Rows are points. The ring and each string are closed loops that go straight from each point to the next, and from the last back to the first. Before rounding, they use only three directions, however many columns there are. How many times does the string pass through the ring? Passing back the other way cancels.
In the rows, zero is written as 128.

Ring, 9 rows:
[[165 150 108]
 [138 156  98]
 [113 153 102]
 [104 142 115]
 [111 125 132]
 [136 109 147]
 [165 108 151]
 [182 117 145]
 [185 133 129]]
String:
[[163 119 121]
 [185 107 115]
 [200 129 126]
 [198 148 125]
 [174 127  99]
 [158 129  98]
 [153 150  83]
 [137 181  95]
 [137 166 125]
 [140 126 110]
 [121 136  85]
 [110 163  85]
 [115 180  98]
 [139 160 126]
 [144 136 120]
 [151 174 127]
 [160 163 125]
 [155 127 113]
 [176 111 100]
 [201 129 126]
 [203 144 149]
 [165 148 145]]
Times through: 3
String (22 x 3):
[[178 160 131]
 [151 145 128]
 [148 122 105]
 [147 150  85]
 [132 182  98]
 [127 173 116]
 [138 139 122]
 [131 138 117]
 [131 133 118]
 [114 118 105]
 [ 89 132 129]
 [103 146 157]
 [137 137 138]
 [137 131 146]
 [143 109 123]
 [155  80 135]
 [177  99 169]
 [185 129 177]
 [154 133 134]
 [166 114 123]
 [192 112 121]
 [209 153 137]]
Times through: 4

Ring:
[[154 116  95 136]
 [168 130 120 102]
 [152 138 155  80]
 [131 133 167  82]
 [101 123 165 107]
 [ 89 119 135 151]
 [101 117 110 169]
 [133 112  91 159]]
String, 26 rows:
[[142  96 112 113]
 [148 132 121 121]
 [161 164 125 126]
 [180 163 130 102]
 [185 134 144  59]
 [156 112 151  63]
 [134 103 146  84]
 [137 135 144 106]
 [142 163 154 109]
 [123 139 181  77]
 [119 148 171 100]
 [122 152 153 121]
 [112 117 144 117]
 [117 137 142 130]
 [100 148 148 145]
 [ 74 131 145 162]
 [105 154 131 166]
 [ 82 128 117 185]
 [ 75  92 101 188]
 [ 96  80 106 152]
 [114 100 111 144]
 [134 145 120 145]
 [139 139  97 164]
 [149 118  75 166]
 [146  73  75 137]
 [145  83  96 120]]
Times through: 3
